Every row gives one point. Two turns around zero, p and q, are shown by what they do to some points. Where does a point land after both, in the order given? Backwards means that the second turn is done in reverse. Each puzzle has new turns, and all numbers are rounded.

Turn p:
[-0.26 -0.03] -> [-0.21 -0.15]
[ 0.58 -0.30] -> [0.65 0.02]
[-0.31  0.33] -> [-0.43  0.14]
Turn q:
[-0.59 -0.11] -> [-0.57 -0.20]
[-0.34  0.45] -> [-0.40  0.39]
[ 0.28 -0.41] -> [ 0.34 -0.36]
[0.38 0.14] -> [0.35 0.20]
[ 0.27 -0.08] -> [ 0.28 -0.04]
Where do these land?
p, then q: [ 0.31 -0.58] -> [ 0.60 -0.27]
q, then p: [-0.31  0.28] -> [-0.42  0.03]
q, then p backwards: [0.01 0.30] -> [0.11 0.28]

Turn p:
[-0.03 -0.29  0.50] -> [ 0.29 -0.24  0.44]
[ 0.27  0.31 -0.14] -> [ 0.08  0.35 -0.25]
[ 0.43 -0.41 -0.38] -> [ 0.28 -0.34 -0.55]
[ 0.34 -0.30  0.04] -> [ 0.38 -0.21 -0.14]
[-0.44  0.45  0.22] -> [-0.37  0.36  0.42]
[-0.56  0.23 -0.24] -> [-0.64  0.07  0.07]
Turn q:
[-0.09 -0.14 -0.32] -> [ 0.00 -0.12 -0.34]
[ 0.43 -0.45 -0.48] -> [ 0.61 -0.07 -0.50]
[-0.29  0.19  0.57] -> [-0.34 -0.08  0.57]
[-0.06  0.39  0.23] -> [-0.27  0.26  0.27]
Where do these land?
p, then q: [ 0.28 -0.28 -0.26] -> [ 0.28 -0.05 -0.38]
p, then q: [-0.51 -0.09  0.71] -> [ 0.02 -0.25  0.84]
q, then p backwards: [-0.27  0.23 -0.23] -> [-0.17  0.15 -0.36]
q, then p: [-0.13 -0.09 -0.32] -> [-0.19 -0.15 -0.26]
q, then p: [0.62 0.24 0.09] -> [ 0.26  0.62 -0.04]

Turn p:
[-0.32  0.20 -0.42 -0.42] -> [-0.53 -0.09 -0.29 -0.35]
[ 0.08 -0.74 -0.11  0.45] -> [ 0.64 -0.15 -0.46  0.35]
[ 0.27  0.14  0.59 -0.42] -> [ 0.10 -0.18  0.69 -0.31]
[ 0.20  0.21 -0.39  0.11] -> [-0.06  0.43 -0.21 -0.12]
[ 0.04  0.09 -0.04 -0.31] -> [-0.12 -0.05  0.06 -0.30]
[-0.27  0.10  0.37  0.58] -> [-0.03  0.04  0.21  0.71]
Turn q:
[-0.23 -0.06  0.51 -0.15] -> [-0.10 -0.21  0.52 -0.13]
[-0.01 -0.43  0.24 -0.09] -> [ 0.11 -0.40  0.22  0.17]
[-0.01  0.28 -0.49  0.63] -> [-0.39  0.48 -0.50  0.29]
[-0.37 -0.17 -0.10 -0.27] -> [-0.14 -0.39 -0.09 -0.27]
[ 0.35  0.54 -0.42  0.41] -> [-0.01  0.75 -0.41  0.13]
[ 0.27 -0.16  0.26 -0.54] -> [ 0.54 -0.24  0.27 -0.20]
Where do these land?
q, then p: [-0.56  0.57 -0.24  0.92] -> [-1.11 -0.04 -0.21  0.51]
p, then q: [ 0.03  0.35 -0.07 -0.22] -> [-0.13 -0.08  0.16 -0.36]
p, then q: [ 0.34 -0.19  0.30 -0.17] -> [ 0.44 -0.03  0.27  0.08]
p, then q backwards: [-0.09 -0.30  0.31 -0.57] -> [-0.32 -0.33  0.19 -0.52]
q, then p: [ 0.02 -0.21 -0.30  0.13] -> [ 0.05  0.13 -0.36  0.08]
p, then q: [ 0.25 -0.22  0.01 -0.08] -> [ 0.34  0.03 -0.02  0.01]

Turn p:
[ 0.67  0.26  0.61 -0.55 -0.03 -0.14] -> [ 0.52  0.41  0.71 -0.40  0.17  0.27]
[ 0.43  0.03 -0.43  0.10  0.13 -0.27] -> [ 0.43 -0.05 -0.28 -0.29 -0.08 -0.33]
[ 0.33 -0.26 -0.40  0.32  0.19  0.57] -> [ 0.44 -0.06 -0.65  0.34 -0.08  0.23]
[0.06 0.26 0.55 0.74 0.08 0.16] -> [ 0.23 -0.06  0.31  0.76  0.42 -0.24]
[-0.13  0.50  0.13 -0.04  0.03  0.01] -> [-0.16  0.34  0.12  0.02  0.32 -0.16]
[-0.14 -0.20 -0.33 -0.06  0.10  0.17] -> [-0.12 -0.10 -0.39 -0.05 -0.10  0.15]
[-1.13 -0.33  0.36 -0.09 -0.10 -0.24] -> [-1.10 -0.50  0.35  0.10 -0.02  0.11]
[ 0.20  0.05 -0.01 -0.16 -0.39  0.00] -> [ 0.09  0.28  0.15 -0.06 -0.32  0.00]
[-0.29 -0.31 -0.48 -0.25 -0.01 -0.26] -> [-0.33 -0.25 -0.31 -0.42 -0.31 -0.04]
Turn q:
[-0.12  0.45  0.20  0.65 -0.07  0.15] -> [ 0.04  0.62 -0.08  0.56 -0.05 -0.01]
[ 0.36  0.03  0.35 -0.35  0.11 -0.20] -> [ 0.10  0.12  0.40 -0.48  0.09 -0.06]
[ 0.29 -0.48  0.56 -0.24 -0.24 -0.17] -> [ 0.13 -0.21  0.74 -0.25 -0.32 -0.05]
[ 0.01  0.01 -0.45  0.22  0.36  0.89] -> [ 0.04 -0.04 -0.48  0.31  0.28  0.88]
[-0.22 -0.33  0.16 -0.10  0.13 -0.39] -> [-0.05 -0.34  0.30  0.03  0.15 -0.37]
[ 0.31  0.08 -0.42  0.20  0.05  0.16] -> [ 0.36  0.05 -0.41 -0.02  0.00  0.22]
[-0.63  0.23 -0.40 -0.39 -0.34 -0.44] -> [-0.62 -0.22 -0.47 -0.16 -0.14 -0.61]
Where do these land?
p, then q: [-0.03  0.02  0.48 -0.03  0.11  0.22] -> [0.02 0.20 0.23 0.26 0.22 0.29]
p, then q: [-0.28 -0.98 -0.17  0.64  0.56 -0.07] -> [ 0.52 -1.12  0.02  0.43 -0.19  0.24]
q, then p backwards: [ 0.36  0.45  0.06  0.23 -0.15  0.17] -> [ 0.32  0.24 -0.16 -0.26 -0.25  0.34]
q, then p: [-0.15  0.28  0.13  0.14  0.41 -0.24] -> [ 0.06 -0.14 -0.02 -0.16  0.50 -0.25]
p, then q: [ 0.35 -0.07  0.00 -0.19 -0.54 -0.32] -> [-0.11  0.26  0.26 -0.34 -0.51 -0.16]
p, then q: [ 0.03  0.25 -0.31 -0.38  0.38  0.29] -> [-0.17  0.02 -0.48 -0.28  0.36  0.27]
q, then p backwards: [-0.29  0.05 -0.20 -0.41 -0.77 -0.04] -> [-0.44 -0.34 -0.53 -0.14 -0.45 -0.27]

Turn p:
[-0.18  0.53 -0.45  0.11 -0.12 -0.37  0.05  0.52 -0.18] -> [-0.18  0.23 -0.39  0.66 -0.40 -0.34 -0.06 -0.09  0.14]
[-0.21 -0.20 -0.08 -0.06 -0.09  0.23 -0.28 -0.51 -0.35] -> [-0.43  0.05  0.14 -0.25  0.09  0.32 -0.16 -0.01 -0.46]
[ 0.00 -0.53  0.42 -0.60  0.30 -0.10 -0.23 -0.23 -0.10] -> [ 0.04  0.03  0.11 -0.91 -0.11 -0.05  0.00  0.38 -0.17]
[ 0.00  0.44  0.18  0.22 -0.11 -0.11  0.50  0.15 -0.28] -> [ 0.06  0.47  0.04  0.37  0.07 -0.20  0.40 -0.26  0.10]
[ 0.22  0.85 -0.20  0.34 -0.04 -0.42  0.17 -0.05  0.28] -> [ 0.20  0.15 -0.15  0.48  0.02 -0.41 -0.25 -0.76  0.29]
[-0.57 -0.46  0.18 -0.37 -0.02  0.33 -0.13 -0.29  0.29] -> [-0.41 -0.19  0.02 -0.63  0.07  0.52  0.03  0.24  0.25]
[-0.03 -0.72  0.08  0.24  0.01 -0.11 -0.01 -0.18  0.14] -> [-0.09 -0.58  0.41 -0.25 -0.06  0.03  0.23  0.09 -0.11]
[ 0.66 -0.84  0.60 -0.01 -0.85  0.27 -0.11  0.04  0.46] -> [ 0.71 -0.33  1.12 -0.15 -0.15  0.63 -0.05  0.43  0.20]
[-0.10  0.70 -0.42  0.14  0.04 -0.10 -0.16  0.20 -0.29] -> [-0.22  0.33 -0.43  0.56 -0.03 -0.27 -0.30 -0.18 -0.10]
[ 0.15 -0.40 -0.39 -0.51  0.45  0.37  0.27  0.01  0.00] -> [ 0.29 -0.25 -0.62 -0.35 -0.03  0.35  0.27  0.22 -0.33]
[ 0.05  0.64  0.10  0.50  0.43  0.01 -0.07  0.34  0.04] -> [ 0.05  0.11 -0.24  0.47  0.53 -0.59 -0.11 -0.05  0.21]
Turn q:
[-0.37 -0.05 -0.07 -0.41 -0.31  0.49  0.19 -0.05 -0.32] -> [-0.29  0.00 -0.20 -0.23 -0.32  0.52 -0.10 -0.45 -0.14]
[-0.59  0.28 -0.44  0.61  0.01 -0.37  0.18 -0.20 -0.37] -> [-0.29  0.41 -0.41  0.33  0.64 -0.11  0.25 -0.46  0.33]
[-0.20 -0.47  0.12 -0.11  0.18  0.33 -0.35  0.03 -0.13] -> [-0.06 -0.05  0.36  0.21 -0.26  0.25 -0.46 -0.17  0.12]
[ 0.43  0.12  0.31 -0.09  0.17 -0.95  0.18 -0.20  0.46] -> [ 0.15 -0.40  0.24 -0.18  0.26 -0.95  0.44  0.26 -0.13]
[-0.33  0.12 -0.23  0.01  0.82  0.26  0.23  0.22  0.12] -> [-0.04 -0.25  0.27 -0.10  0.69  0.56 -0.11  0.04  0.29]
[ 0.13  0.14  0.10 -0.19 -0.37 -0.07 -0.51 -0.22  0.07] -> [ 0.15  0.16 -0.08 -0.19 -0.53 -0.33 -0.03  0.00  0.23]
[ 0.43 -0.23 -0.16 -0.53 -0.16 -0.26 -0.19  0.35  0.10] -> [-0.24 -0.13  0.01 -0.35 -0.25 -0.34 -0.40  0.46 -0.24]
[ 0.35  0.30 -0.23 -0.26 -0.01  0.25  0.05 -0.06 -0.44] -> [ 0.17  0.39 -0.14 -0.50  0.04  0.17 -0.18 -0.07 -0.27]
[ 0.27  0.06  0.11  0.76  0.25  0.04  0.77 -0.28 -0.17] -> [ 0.48  0.08 -0.09  0.45  0.66  0.12  0.45 -0.19 -0.54]
[ 0.08 -0.38  0.02 -0.20 -0.39 -0.14 -0.76  0.11  1.03] -> [ 0.06 -0.62 -0.11  0.18 -0.76 -0.47 -0.29  0.60  0.58]
[-0.20  0.13  0.45  0.42 -0.16  0.43  0.21  0.29 -0.35] -> [-0.07  0.39  0.13  0.37 -0.14  0.58  0.43 -0.04 -0.20]
Where do these land?
p, then q: [-0.34 -0.06 -0.28  0.31  0.26 -0.30 -0.28 -0.23  0.17] -> [-0.32 -0.21  0.07  0.27 -0.04 -0.28 -0.26 -0.41  0.26]
q, then p: [-0.18  0.08 -0.07  0.55 -0.11  0.22 -0.10  1.39 -0.15] -> [-0.43  0.17 -0.46  0.91  0.59 -0.01  0.21  0.54  0.66]
p, then q backwards: [ 0.01 -0.20  0.98 -0.77 -0.05 -0.27  0.03 -0.17  0.26] -> [ 0.25  0.89  0.15 -0.61  0.32  0.06 -0.64 -0.04 -0.09]
q, then p: [ 0.86 -0.20 -0.26 -0.33  0.41 -0.02  0.78  0.05  0.26] -> [ 0.20  0.08 -0.24 -0.27 -0.22 -0.35  0.20  0.82 -0.86]
p, then q backwards: [-0.25 -0.19  0.34 -0.19  0.19  0.28 -0.14 -0.21  0.19] -> [-0.06  0.36 -0.24 -0.33  0.32  0.00  0.07  0.24  0.05]
p, then q: [-0.15  0.50 -0.34 -0.43  0.06 -0.05 -0.28 -0.24 -0.38] -> [-0.09  0.51 -0.35 -0.35 -0.01 -0.02 -0.14 -0.25  0.52]
p, then q: [-0.24 -0.07 -0.29 -0.31 -0.27 -0.02  0.16 -0.05 -0.46] -> [-0.19  0.30 -0.42 -0.09 -0.13  0.36  0.21 -0.24 -0.02]
p, then q backwards: [ 0.11 -0.01 -0.40  0.55 -0.27  0.08 -0.51 -0.14 -0.08] -> [-0.06 -0.86  0.00  0.04  0.20  0.03  0.15  0.16 -0.08]
p, then q backwards: [ 0.45 -0.12  0.34  0.52  0.06  0.04  0.45 -0.21 -0.09] -> [ 0.11  0.11  0.50  0.26  0.47 -0.20  0.36 -0.37 -0.07]
q, then p: [-0.28  0.27 -0.02  0.11 -0.27  0.04 -0.11 -0.19  0.28] -> [ 0.16 -0.30 -0.07  0.10 -0.15  0.27  0.08 -0.32  0.18]
